Every row gives one point. A path goes straight from each point to the next, and from the last back to the first. The post is the endless flat space through its rows: a point in 2 columns, a line in 3, a plane in 4, and so on, so that a path can go around it. Count how often the path circles the post. Going back the other way cancels.

Post (2 x 3)
[[ 38 -26  30]
 [ 14  31 -21]]
Path (10 x 3)
[[ 60  24  -5]
 [ 23  36   8]
 [ 16   4  20]
 [-23   9 -27]
 [ 15 -55  15]
 [ 12 -38  44]
 [ -7  27  40]
 [ -1   4  -9]
 [ 22 -15  -1]
 [ 44 -11 -22]]
Times around: 1

Post (10 x 11)
[[-43 -19  -1  34 -12  12 -28   8 -10 -47  -5]
 [ -9  18 -12  15 -35   2  29  20 -25  -4   1]
 [-57 -11 -13   5 -44   1  -9  -8 -27 -11   2]
 [ 13  13  11  39  -9  -3  20   0  11  26   9]
 [ 12 -19 -16   1  -4 -20   6  15  31  -6   3]
 [ 31 -14   3 -22  15 -34  -9  12  -3 -21  11]
 [ 30 -20   9 -16  12 -56  19   7  17 -22 -17]
 [ -5   1  14   9  16   2  36   2  21  12  12]
 [  3  11  17  15  -5  14  10  22  18  22 -18]
 [ -3 -13 -30   1   4  -9  -6 -10 -33 -32 -15]]
Path (27 x 11)
[[ 11 -21  12  11 -11   4  11  24 -13 -16  50]
 [ 12  -8   8  19  24 -14  19   4   5  -7  -4]
 [-13 -14  -5   5  -3 -28  20   7   7 -14 -23]
 [-13  24   0  22  13  -7   6  17  -5  -9 -28]
 [-13  -2  31  40  -5 -11 -10 -15  12 -19  11]
 [  9 -16  14   2  15  22   1 -14   6 -25 -17]
 [  9  -9   5  14 -23  16  18  17   7   5 -12]
 [ 11  -9  21  15 -15 -16  52   2  -6  24  44]
 [-13  -7  12  39 -11 -29  28  -2 -25 -11  10]
 [ -4   9   5  60   8  -8 -13  11  -5  -2  -9]
 [-26   8  31 -16 -11 -20 -10  12 -16 -21 -10]
 [ 13  19   8   0   7  15  19   7   0  14   9]
 [ 14  -7 -44   1 -20   3   2   4  -8  -9 -13]
 [ -6 -26   8 -13  -1  29 -10  39  -2 -19   5]
 [-10 -26 -15  -3  -7 -41  10 -20 -19 -12 -18]
 [ -1  -1 -12  10   4 -41   3  18 -30  -6   4]
 [-30   0   6  10  11 -11 -39  10  -6 -41 -14]
 [  6  22 -12  10 -12  -4  11  13  -8 -40  14]
 [ -4  -9  -4  15  13 -15  -5 -17  10 -33 -26]
 [  7 -20  -1  19  -8  -8  -6 -38   6 -31   9]
 [-21 -10  15  15 -11   5 -11 -17 -25   3  -7]
 [-12  -5  22  12 -36  -7  -1  38 -19 -14  -2]
 [-20 -19 -11  46  12 -13   1  14  10  -5  26]
 [-10  12  12  10  -2  -2 -38  35  23  14  35]
 [  7   3 -10  10  54   4  28   0  -2 -37   2]
 [  8  16  14  42 -44 -18  16  -9 -19 -44  -5]
 [  2 -23   4  -6   1  -5  11  -5   6 -18  18]]
Times around: 4
